Each row is a point. Each copy is the shape, with its points in the same order, turned, moved and blurred by noise. Say if it was mirrored as well.

Shape (6 x 3)
[[17,31,-42],
[25,-12,3],
[-35,-40,-28],
[-15,-28,41],
[-17,23,-35],
[26,75,16]]
Copy 1 (6 x 3)
[[6,38,-50],
[18,2,-2],
[-19,-41,-46],
[-12,-34,25],
[-25,24,-46],
[-7,78,24]]
Copy 1 is: only turned
Copy 2 (6 x 3)
[[6,47,-26],
[21,-10,7],
[-47,-21,-25],
[-18,-35,41],
[-24,30,-16],
[20,75,43]]
Copy 2 is: only turned
Copy 3 (6 x 3)
[[12,17,-35],
[39,-7,13],
[-23,-50,8],
[7,-11,65],
[-16,8,-22],
[22,78,4]]
Copy 3 is: only turned

Shape (7 x 4)
[[31,62,-28,-14],
[-15,-38,-44,25],
[-19,-15,-20,28],
[2,-42,-7,-32],
[-5,-25,-16,22],
[12,-38,-7,35],
[-16,94,-7,32]]
Copy 1 (7 x 4)
[[16,70,-40,10],
[-25,-37,-38,18],
[-25,-9,-17,23],
[-3,-22,-20,-38],
[-13,-18,-11,14],
[2,-33,-2,16],
[-22,94,-5,54]]
Copy 1 is: only turned
Copy 2 (7 x 4)
[[24,61,-36,20],
[-29,-46,-2,23],
[-29,-23,14,27],
[-4,-36,-5,-42],
[-9,-35,7,19],
[9,-44,23,16],
[-18,78,9,52]]
Copy 2 is: only turned
Copy 3 (7 x 4)
[[26,69,-44,10],
[-18,-47,-35,5],
[-32,-24,-18,20],
[11,-26,13,-38],
[-12,-28,-13,19],
[-1,-39,-2,31],
[-37,87,-35,54]]
Copy 3 is: only turned

Shape (14 x 8)
[[-1,-12,24,-25,-23,-36,43,-69],
[34,-29,-47,-26,25,23,-22,3],
[-10,-56,2,-32,13,17,-12,18],
[-20,-46,-29,2,47,42,-32,42],
[-4,-49,-8,-1,43,37,-34,19],
[-10,43,18,-61,-21,-19,-5,-37],
[16,65,39,66,-23,-45,1,43],
[17,-32,-7,18,-16,37,-42,38],
[13,-5,-10,-26,34,41,20,24],
[1,12,-34,29,-55,-16,15,39],
[-39,-16,17,-27,-33,-10,34,-89],
[41,41,30,43,-71,-17,24,5],
[5,-8,-38,28,8,48,-24,12],
[19,-15,-14,3,0,-35,4,-29]]
Copy 1 (14 x 8)
[[-39,-11,68,-3,-36,1,-9,-35],
[17,-19,-50,-2,1,26,-51,4],
[0,-53,-8,-17,16,39,-5,19],
[14,-32,-57,14,44,50,3,20],
[17,-40,-37,8,45,40,0,5],
[-22,19,23,-68,-13,-17,-4,-34],
[83,31,25,-4,-23,-47,67,-4],
[44,-43,-48,-17,-12,36,16,5],
[16,12,-7,-17,15,51,-20,32],
[23,7,-30,-5,-64,-21,35,32],
[-77,-15,48,-7,-40,15,11,-50],
[54,13,31,-16,-90,-18,45,-20],
[31,2,-67,18,-5,34,8,-9],
[-5,-17,16,18,-22,-26,-21,-13]]
Copy 1 is: mirrored
Copy 2 (14 x 8)
[[-36,-4,19,-22,-28,-28,-15,-76],
[40,-1,-57,-12,18,21,-44,-7],
[8,-56,-15,-24,17,14,-40,11],
[19,-41,-41,12,52,50,-28,31],
[28,-44,-22,5,44,46,-42,6],
[-46,40,17,-36,-14,1,-54,-29],
[0,54,74,78,10,-27,-6,30],
[41,-27,-16,39,-8,36,-46,28],
[21,10,-16,-32,39,36,-1,18],
[-1,25,-11,56,-30,-20,-7,43],
[-67,-18,-4,-22,-43,7,-5,-75],
[20,51,54,50,-53,-14,4,13],
[24,3,-37,39,13,57,-18,13],
[15,2,-10,12,-1,-29,-26,-45]]
Copy 2 is: only turned
Copy 3 (14 x 8)
[[-14,-14,37,-39,-35,-6,59,-74],
[13,-21,-13,-37,24,37,-20,3],
[-12,-62,23,-32,5,-3,-11,18],
[-19,-46,-6,5,34,11,-43,42],
[-7,-51,11,-4,33,14,-38,10],
[-33,32,57,-79,-20,5,15,-36],
[37,75,44,39,-41,-46,-8,-5],
[15,-27,-1,-4,-24,7,-58,22],
[5,-17,26,-17,16,45,10,32],
[7,37,-17,0,-58,-17,8,35],
[-60,-24,36,-35,-42,3,53,-77],
[41,48,36,10,-88,-8,9,-20],
[-8,-4,-18,11,-6,42,-40,6],
[11,-6,-7,-26,-8,-14,18,-38]]
Copy 3 is: only turned

Shape (14 x 11)
[[7,55,4,-34,-49,-13,44,-18,-14,-26,-17],
[5,3,-38,-50,-14,35,85,-9,-1,9,-53],
[27,4,-47,-10,3,64,-10,24,-26,-3,15],
[-36,-39,2,9,18,-54,-43,-26,12,11,-6],
[-20,-20,-41,-10,56,-20,-57,19,-6,-25,-3],
[-7,27,-40,3,-33,2,76,-43,8,-11,6],
[45,21,-31,-28,23,59,9,31,-24,62,22],
[-44,-13,5,-3,-17,-33,-53,5,68,-26,18],
[-34,39,34,54,-65,11,4,22,9,-30,-13],
[42,-5,13,32,-34,-15,-27,18,24,-53,-18],
[-16,-58,14,-7,36,-39,-20,16,9,-28,26],
[30,24,-41,-17,57,39,15,57,-9,16,16],
[9,31,14,40,-9,-9,-9,-5,42,-40,-28],
[20,17,-70,2,-2,11,2,70,-13,39,13]]
Copy 1 (14 x 11)
[[13,81,15,-25,-33,26,47,-20,-39,-40,-25],
[-9,45,-60,-18,14,40,77,-2,-32,-1,-54],
[17,27,-53,7,11,56,-18,13,-42,-6,31],
[-14,-29,15,-33,-47,-32,-26,-44,-1,17,-5],
[-1,-34,-31,-42,-10,-3,-73,-20,-15,-26,3],
[-14,70,-26,9,-10,-1,65,-31,-1,-29,2],
[42,50,-52,-22,41,44,-11,14,-57,48,25],
[1,-11,28,-44,-65,-4,-30,7,49,-14,11],
[-8,39,67,25,-34,1,15,53,-17,-42,4],
[62,-14,34,20,-43,16,-5,6,-7,-44,-4],
[10,-60,4,-57,-22,-10,-8,-23,-8,-18,32],
[41,28,-56,-39,61,21,-23,20,-40,-7,21],
[26,19,45,16,-12,3,-8,0,19,-42,-27],
[40,43,-68,-14,-1,-15,-25,45,-47,4,19]]
Copy 1 is: only turned
Copy 2 (14 x 11)
[[-10,22,18,31,-48,18,37,-61,-49,-8,-12],
[11,-16,0,-2,-6,109,60,-23,-46,-20,-27],
[10,12,-35,36,12,55,-23,25,-15,-12,28],
[-38,-48,20,-38,24,-26,2,0,33,39,-16],
[-47,-20,-46,-24,42,-27,3,29,16,-17,5],
[6,-34,-4,54,-18,48,52,-65,-10,21,-8],
[57,34,-52,4,27,66,-17,16,-26,23,12],
[-46,5,22,-11,-18,-23,38,20,78,19,14],
[-47,32,76,77,-31,10,24,12,-2,11,-5],
[-1,-9,34,36,-49,-17,-5,37,24,-32,-12],
[-7,-51,21,-41,16,-33,30,31,29,-7,43],
[42,20,-59,14,42,30,29,41,-27,-12,17],
[-8,2,29,45,-6,-16,22,2,29,-12,-50],
[12,12,-68,26,7,32,20,55,-31,39,-2]]
Copy 2 is: only turned
Copy 3 (14 x 11)
[[-2,33,29,28,-40,15,23,29,-6,8,84],
[-23,-33,-17,20,-40,71,64,22,11,46,64],
[32,-3,-48,0,-19,62,2,31,-19,9,-10],
[-43,-17,-9,-4,10,-41,-14,-37,18,8,-15],
[-31,-12,-64,-28,32,-9,-32,-11,-4,-11,2],
[11,15,-14,57,-47,13,69,-12,3,6,47],
[75,-13,-37,-28,0,68,17,36,-13,59,-3],
[-35,10,7,-21,-14,-41,-18,3,65,-47,-18],
[-33,52,37,44,-20,-8,27,59,-7,-23,-11],
[-13,-12,21,38,1,4,-33,43,13,-56,11],
[-23,-42,-8,-29,37,-39,2,-11,-16,-37,-5],
[42,1,-69,-26,32,47,24,44,-3,14,14],
[-29,31,26,49,24,13,-5,28,37,-31,23],
[41,-3,-76,3,-1,6,8,65,2,40,-7]]
Copy 3 is: mirrored
Copy 4 (14 x 11)
[[2,63,0,7,-55,-25,31,23,-6,-38,3],
[-16,44,-47,-33,-18,11,82,24,-6,-15,-30],
[7,-18,-53,-11,14,40,-11,51,-38,-15,3],
[-55,11,23,8,53,-54,-20,-37,-3,17,9],
[-41,-15,19,-3,80,-27,-25,31,-24,-16,9],
[-39,48,-58,36,-30,-7,52,1,9,-27,11],
[34,26,-74,-41,31,37,-2,58,-32,29,19],
[-61,-6,21,-17,15,-37,-47,-18,50,-17,38],
[-52,25,23,35,-69,23,-33,21,32,20,-17],
[21,-21,35,38,-10,-9,-18,16,41,-5,-22],
[-32,-33,36,-1,49,-30,7,14,7,15,45],
[10,23,-44,-20,53,23,1,86,-6,16,14],
[-14,33,24,41,2,-3,-17,5,47,-8,-27],
[-9,-5,-79,-14,16,-12,-14,88,-5,20,-10]]
Copy 4 is: only turned

Shape (18 x 12)
[[20,23,35,47,17,-51,37,-9,0,-19,-18,-10],
[38,-7,4,12,2,-34,25,5,-34,-16,19,3],
[14,46,-31,-27,-34,17,-7,-51,17,-37,20,-12],
[45,15,2,32,15,-19,-6,-11,28,38,-14,-3],
[14,29,-28,16,-64,6,21,-13,22,28,-37,-22],
[-6,9,-69,-13,5,8,36,-49,22,14,11,-3],
[63,1,30,19,-4,24,20,-19,-5,12,-33,10],
[-13,7,-23,6,-45,15,31,-15,-1,-8,-9,1],
[-37,-20,50,-19,-21,-15,13,-48,42,-38,58,26],
[19,12,2,-12,-26,26,55,-39,-22,30,-32,-46],
[-65,-32,46,32,31,-3,-20,-33,-7,-52,18,43],
[-51,-40,12,-43,48,-29,-46,-47,47,-58,43,-35],
[45,-9,21,52,1,1,1,-10,-28,29,24,-6],
[-59,-19,13,-82,42,-12,-23,4,43,-44,36,31],
[8,40,11,-11,6,-34,-7,-48,-26,37,-7,9],
[-55,-87,19,-52,4,-69,-25,-65,46,-64,44,46],
[-12,-17,-27,-50,9,-20,-45,-40,14,-43,-15,-1],
[6,8,11,28,-56,-7,14,4,-23,33,3,-25]]
Copy 1 (18 x 12)
[[27,37,7,30,-13,14,47,-27,25,-37,-25,-40],
[18,7,4,23,-15,-5,33,-24,-20,-51,3,5],
[-37,-14,-44,-27,-14,63,-10,-38,-8,-28,12,-7],
[20,-9,-43,11,-19,13,56,16,26,-1,-27,-20],
[-5,5,-23,-41,-83,46,27,19,2,3,-3,-17],
[-37,-30,-48,24,-62,23,0,-45,0,17,3,-11],
[43,-25,5,22,-31,57,19,11,31,-18,-30,18],
[-25,12,-1,-1,-64,34,6,-3,-18,-7,19,5],
[-49,-7,44,-9,28,15,11,-54,37,-9,59,1],
[39,-13,17,2,-68,51,-18,-8,-13,23,-18,-11],
[-73,0,58,78,44,18,41,-6,9,-8,34,-4],
[-86,-31,5,19,80,-28,-32,-41,5,1,25,-48],
[48,-27,0,26,-9,28,60,13,-11,-19,17,-7],
[-76,17,-10,8,58,-36,-29,-36,7,16,21,41],
[4,-9,-5,-5,0,51,56,-44,-24,14,-41,-2],
[-116,-43,60,2,58,-50,12,-64,32,-17,23,-3],
[-85,-31,-15,-8,14,4,-18,-21,-11,-13,-28,-9],
[23,8,11,-25,-47,30,41,19,-27,-1,19,-17]]
Copy 1 is: mirrored
Copy 2 (18 x 12)
[[2,21,3,17,-5,-58,13,-4,9,22,-69,5],
[28,3,11,-3,8,-45,15,6,-33,-7,-31,-1],
[-5,22,-2,-72,-20,-28,-29,-54,-6,-5,19,3],
[23,-7,6,8,1,-8,-3,-2,34,45,-19,-12],
[-14,-24,-41,-33,-61,-8,-24,-5,7,39,-11,-26],
[-38,3,-15,-26,13,-16,-4,-44,-27,40,39,-32],
[39,-22,14,-4,-20,17,9,-33,-1,18,-53,-11],
[-34,-17,-18,-21,-37,-15,1,-24,-26,-8,-3,-16],
[-50,-17,71,-37,-13,-72,44,-34,18,-36,8,27],
[-18,-13,9,-42,-43,3,1,-20,-41,45,-49,-51],
[-56,-9,83,39,16,-43,-12,-32,0,-60,-24,37],
[-57,5,93,-47,60,-98,-22,-42,32,-35,6,-26],
[45,-5,41,33,-27,-17,1,3,-18,9,-15,-18],
[-74,-2,58,-65,77,-37,13,-8,33,-64,10,4],
[-1,4,35,-31,6,-7,-19,8,-13,54,-22,31],
[-67,-72,81,-45,67,-112,14,-50,24,-41,17,40],
[-32,-31,26,-55,49,-39,-51,-39,13,-18,-5,-4],
[0,-20,6,-11,-62,-20,-6,27,-18,11,-19,-18]]
Copy 2 is: only turned
